Each row of a before or after table is a point. One or more steps were done to the points. Then noise was added and the rows were shuffled. The steps act on columns, c1 being the first. Name the steps. A step turns or swaps two columns, mirrors them in a line or flattens them onto one, adds a multiple of one to another, or multiplies or shifts one. Angles are multiples of 10 degrees, from the lower column toward the higher: turns from -170 to 170, lines from 10 to 170 but not 90. Use the fewest steps. Two steps may share a column if one is a turn and the other turns, adds or multiplies; they go together, in the order done. Otherwise the lowest column goes first.

Before (9 x 2)
[[ 12  13]
 [ -8 -31]
 [-29  -6]
 [ 13  -9]
 [ 36 -70]
 [-32  58]
 [ -2  14]
 [-54 -27]
 [-27 -26]]
After (9 x 2)
[[ 37 -95]
 [-32  81]
 [-27  -8]
 [ 15 -20]
 [-27  16]
 [ 12   5]
 [ -7 -26]
 [-55  11]
 [ -2  16]]
Steps: add -0.7 times c1 to c2

Before (13 x 8)
[[ -6 -13  -1 -18  22   2  65   4]
 [  9  -9  20 -28  29 -59   3  -7]
 [ -4  -9  21 -19  10  17 -21  -9]
 [ -6  42  -4  -4  31   6 -20  12]
 [ 15  24  33  95   9  14 -12 -35]
 [ -7 -13  -4  13  25  18   1  10]
 [ 37 -17  34 -26 -44  18   6 -25]
 [  7  27  10 -12   1  10 -18 -27]
 [  9  10  -4  -6  27  16  -3   2]
 [ -5   0  -1  10 -12  -3  -9 -12]
 [ -3   1  12 -10  14  18   3   8]
 [ -5   9  32 -23 -19  11   8   4]
 [-13  18   2 -26  17  32 -18 -29]]
After (13 x 8)
[[-35 -33   3  -8 -17  31  11 -15]
 [-13  11  -3  -5  -8  -7 -13  -4]
 [ 10 -23  20  18  -2 -57  30 -14]
 [  3  80  32 -55 -13  13   8 -41]
 [ -5  15  -3   7  -3  19  25  16]
 [ 13 -11  -3  -9  -9  18  25  -6]
 [  1  -9  12   1   0  18  14  10]
 [ 39 -21  33  26  14  17 -42 -52]
 [ -1 -16  -4 -38 -24   4  26  16]
 [ -9 -13  21  14 -21  18   7  -3]
 [ -3 -20  10 -20 -16  10  -3 -30]
 [ -3 -24  31  -1  10  11 -16   8]
 [ -6 -13  -2  18  60   4  33   8]]
Steps: multiply c1 by 1.6; turn c1 and c8 by -30 degrees; turn c2 and c4 by -110 degrees; mirror c5 and c7 in the line at 50 degrees

Before (13 x 12)
[[ 32  14  45 -12  -5  -9   9 -39 -34  -2  36  19]
 [-29  58 -23   4 -16  23   6 -33  -5  -2  62  -4]
 [ 36  22  13  -2  13  12  52   9 -32  41 -32  -2]
 [ 34  38   2  -2 -24 -16  48 -12   0 -79  -4  23]
 [ -6  86  30  41 -18  -8 -31 -22 -49  22 -37  -4]
 [ -9 -14 -35  39   7  38   6 -37 -15  21  18   4]
 [ -9 -17 -22  -9 -28 -15 -19  -2 -23  -8   6   3]
 [ 28   4 -18 -23  -9  17 -45  28 -17 -39  21   4]
 [ -4  48 -34  18 -20  29   2 -67 -66 -25 -19   8]
 [ 46  43 -30 -33  15   8 -35 -25  14  15  34 -22]
 [ -1  60 -12  28  -9  -6  26 -34 -38 -46  -2 -42]
 [-34  20  28 -21  -3  11 -18  -2  22 -15 -20 -66]
 [ 35 -27  56   3 -56  19  36 -33  -8  43  54   4]]
After (13 x 12)
[[ -6  96  27 -56 -18  -7 -30  -9 -50  16 -40  21]
 [-10 -19 -35 -48   6  41   4   4 -14   8  18  26]
 [-34  21  27   7  -3  12 -18  15  24  59 -20 -25]
 [ -3  58 -34 -62 -24  28   3  40 -65 -16 -17 -17]
 [ -8  -3 -24   7 -29 -14 -19   6 -23  -3   5   1]
 [-28  68 -23  -6 -16  23   5  21  -5  12  61  15]
 [ -1  65 -10 -47 -11  -5  26   8 -38  14  -3 -62]
 [ 46  36 -27  20  14  10 -36  42  12  10  34 -27]
 [ 29   9 -20  42  -8  17 -42  -6 -18 -33  21 -48]
 [ 31  17  46  -7  -7 -11  10  38 -32 -28  38 -12]
 [ 37  51   1  -6 -22 -16  47  11  -1 -72  -3 -76]
 [ 33   4  59  -8 -55  20  33  22 -10   6  54  21]
 [ 36  16  16  -1  16  11  51  -8 -32  10 -32  10]]
Steps: add -0.7 times c1 to c10; turn c10 and c12 by 60 degrees; add -0.5 times c5 to c2; turn c4 and c8 by -140 degrees; add 0.3 times c11 to c4

Before (9 x 20)
[[ 13 -18 -11 -11  -7  36  12 -20 -29  -5  11  14  33  45   1  28 -20  13
  -42  -9]
 [  5 -29  -5 -13 -38  59   1  -3  -6 -13   8   8  16  60  12 -19   3   1
  -10 -21]
 [ 22   4   4  34  19 -12   8   2  19  -8  -8 -28  20 -23  -2  16  46  45
  -11  19]
 [ 26   3  -3  19  -3  -3  -1  -3  11 -17 -16 -32  22  13 -38  20  28  34
    5  -9]
 [-11  -4 -33  28  14  -1 -41  27   7 -52 -18  -6   4 -18 -13   1   3 -35
  -19 -18]
 [-18 -39  -4   1 -32  34  39 -10  11 -20  19  -6  24  53  15  15  -4  47
  -17 -21]
 [  8   7  11   6  25 -17   8  -8   1  26  10 -22  33  13 -26  34  -2  34
    1  39]
 [ 20  17  -1  30  37  -1  13   7   5  -1  -4   9  12   6 -14  29 -19  39
   -3  16]
 [ -8  18 -44  22   0 -11 -20  32 -13 -70 -16  -4 -10  -5  -9 -14   1 -12
  -30   7]]
After (9 x 20)
[[-22  38  11   1 -32  14  38 -10  22 -20  19 -18  24  61   7  94  -4  48
  -18 -11]
 [ -5 -25  40  22   0  -9 -20  31 -25 -69 -15   4 -10  -8 -11 -21   1 -12
  -30   6]
 [ 22  -4  -6  34  18  -3   8   2  38  -7  -8   2  20 -26   6 -19  46  45
  -11  27]
 [  1  27  10 -14 -38  35   1  -3 -11 -13   8 -12  16  76  13  71   3   0
  -10 -17]
 [ 12  15  14 -11  -8  18  12 -20 -57  -6  11  -1  33  55   5  96 -20  13
  -41 -14]
 [ 38  -3   3  20  -3  -8  -2  -2  21 -18 -16 -21  22  12 -26  39  28  33
    6  12]
 [ -5  -1  33  27  13   6 -41  28  14 -52 -18 -17   5 -17 -16 -25   3 -35
  -19  -8]
 [ 16  -4 -12   5  25 -21   8  -8   2  26   9  20  33   6 -22  54  -2  35
    1  37]
 [ 24 -17  -1  30  37  -3  12   7  10  -1  -4  17  12   6  -6  38 -19  39
   -3   5]]
Steps: turn c1 and c15 by 20 degrees; turn c2 and c3 by -170 degrees; add 1.5 times c14 to c16; turn c6 and c14 by 20 degrees; multiply c9 by 2; multiply c12 by 0.7; turn c12 and c20 by -50 degrees
